Rows are points. The points of each table are mixes of a few directions, plus a little noise. Count the directions of each table, and those that both share. Where both have some left over, give the other angles between the two spaces (their principal angles), to ten degrees, smallest first.

First, 7 rows:
6.3	-0.6
0.8	-0.1
-5.8	0.5
-2.8	0.3
8.7	-0.9
-5.9	0.6
-1.4	0.1
Second:
0.5	-0.1
0.3	0.0
-11.0	1.0
2.8	-0.3
5.9	-0.6
1.7	-0.2
Directions: first 1, second 1, shared 1

First:
-0.9	4.9	1.4	-3.5	3.0	-1.8
-4.7	6.3	-1.8	-0.6	4.0	-2.3
-2.1	6.0	0.7	-3.3	3.7	-2.2
2.9	0.4	2.9	-3.6	0.2	-0.1
-4.3	-0.1	-4.1	4.7	0.0	0.0
3.5	-6.3	0.7	1.8	-3.9	2.3
-3.7	-2.1	-4.4	5.9	-1.1	0.8
9.1	-9.3	4.5	-1.4	-5.8	3.4
Second:
-2.1	-5.5	-0.2	-6.9	1.8	0.2
1.4	4.8	0.1	6.3	-1.6	0.0
0.3	0.6	0.0	1.1	-0.3	0.0
2.9	7.4	0.1	9.6	-2.5	-0.1
2.4	6.3	-0.2	8.1	-2.1	0.1
-2.6	-6.9	0.1	-8.6	2.2	0.0
-2.8	-8.1	0.0	-10.1	2.6	0.0
0.4	1.4	0.3	1.7	-0.7	-0.1
-0.3	-0.8	0.2	-1.0	0.1	0.4
Directions: first 2, second 1, shared 0; angles 70

First:
-0.4	-1.8	1.8	1.2	1.8	-3.3	2.3	-1.1	-4.4	1.3	-1.1
-1.1	-2.4	2.6	1.6	2.3	-4.5	3.3	-1.2	-6.3	1.9	-1.1
0.1	0.3	-0.6	-0.2	-0.4	0.9	-0.4	0.2	1.0	-0.1	-0.1
-1.0	-2.4	2.4	2.0	2.4	-5.1	3.3	-1.4	-6.5	1.9	-1.4
0.7	1.0	-1.3	-1.1	-1.0	2.0	-1.1	0.6	2.8	-0.6	0.5
-0.1	-0.8	1.0	0.7	0.9	-1.9	1.2	-0.4	-2.2	0.5	-0.6
-0.5	-1.2	1.4	0.9	1.1	-2.5	1.5	-0.8	-3.1	0.7	-1.0
2.9	7.8	-8.3	-6.0	-7.2	15.6	-10.2	4.3	20.6	-5.8	4.8
-0.2	-0.3	0.5	0.1	0.2	-0.9	0.8	-0.2	-1.1	0.6	-0.3
Second:
1.3	-5.0	-3.8	2.6	-3.8	3.2	1.6	-0.5	2.7	3.9	-3.8
-4.9	3.8	-0.3	3.5	0.8	-3.1	3.5	-6.8	1.1	-1.0	1.9
-4.5	9.5	0.1	0.7	2.4	-4.4	4.3	-6.8	1.2	0.2	0.1
3.2	-2.0	-1.0	-4.2	-1.5	5.4	-1.1	-0.4	0.6	4.4	-4.1
0.4	-3.6	0.5	0.3	0.4	-3.6	-1.4	6.4	-1.3	-4.4	2.7
2.7	-3.3	-5.7	3.2	-5.0	4.3	3.0	-1.2	5.4	7.9	-7.6
-0.1	-5.7	-0.3	-9.2	-1.5	0.5	-0.1	0.2	-2.0	-2.8	0.8
4.7	1.0	3.3	-3.5	2.7	0.7	-5.6	9.2	-3.1	-1.7	0.5
-1.9	-3.2	-1.7	9.5	-2.4	2.3	1.1	-4.4	2.0	2.6	0.1
-1.4	4.2	1.6	0.3	2.3	-4.1	0.4	0.9	-0.8	-2.7	2.1
0.1	4.6	7.1	-3.2	5.8	-1.2	-5.6	2.6	-6.2	-5.7	6.8
Directions: first 1, second 5, shared 0; angles 70
